Each point is reached from the start by the listed moves, each made once or not at all, plus a little noise. Say if it took an odd or an even number of moves. Then give how often each move was made.

Moves:
(1): [-0.27  0.31 -0.41]
(2): [0.08 0.11 0.63]
Start: [-0.05  0.02  0.12]
Points:
[-0.26  0.42  0.37] => even (1, 1)
[0.02 0.15 0.76] => odd (0, 1)
[-0.07  0.01  0.12] => even (0, 0)

Moves:
(1): [ 0.22  0.31  0.00 -0.07  0.23  0.03  0.41 -0.09  0.33 -0.27]
(2): [ 0.29  0.16 -0.11 -0.12 -0.15 -0.13  0.48  0.03  0.02 -0.06]
(3): [-0.37  0.22  0.16 -0.14  0.26 -0.11  0.33  0.02 -0.07  0.22]
(4): [-0.03 -0.09 -0.48 -0.13  0.18  0.37 -0.46  0.26  0.04  0.03]
(5): [ 0.14  0.28  0.18  0.14  0.23  0.18  0.04 -0.01  0.16  0.15]
(6): [ 0.13  0.13  0.02  0.48 -0.21 -0.08 -0.26 -0.12  0.16 -0.17]
(7): [-0.30  0.36  0.08  0.13  0.35  0.42  0.09 -0.15 -0.13  0.10]
(8): [-0.50 -0.42 -0.04  0.35 -0.09 -0.22 -0.43 -0.40 -0.04  0.47]
Start: [-0.08 -0.06 -0.15 -0.24 -0.04  0.27 -0.01 -0.06  0.03 -0.18]
Points:
[-0.03 -0.04 -0.33 -0.09 -0.04 -0.07  0.48 -0.51  0.28 -0.07] => odd (1, 1, 0, 0, 0, 0, 0, 1)
[-0.17 -0.32 -0.71  0.36 -0.31  0.22 -0.69 -0.34  0.21  0.10] => even (0, 1, 0, 1, 0, 1, 0, 1)
[-0.67  0.19  0.16  0.60  0.18  0.03 -0.32 -0.57  0.25  0.49] => even (0, 0, 1, 0, 1, 1, 0, 1)
[-1.13  0.31 -0.29  0.15  0.91  0.88 -0.44 -0.39 -0.03  0.82] => odd (0, 0, 1, 1, 1, 0, 1, 1)
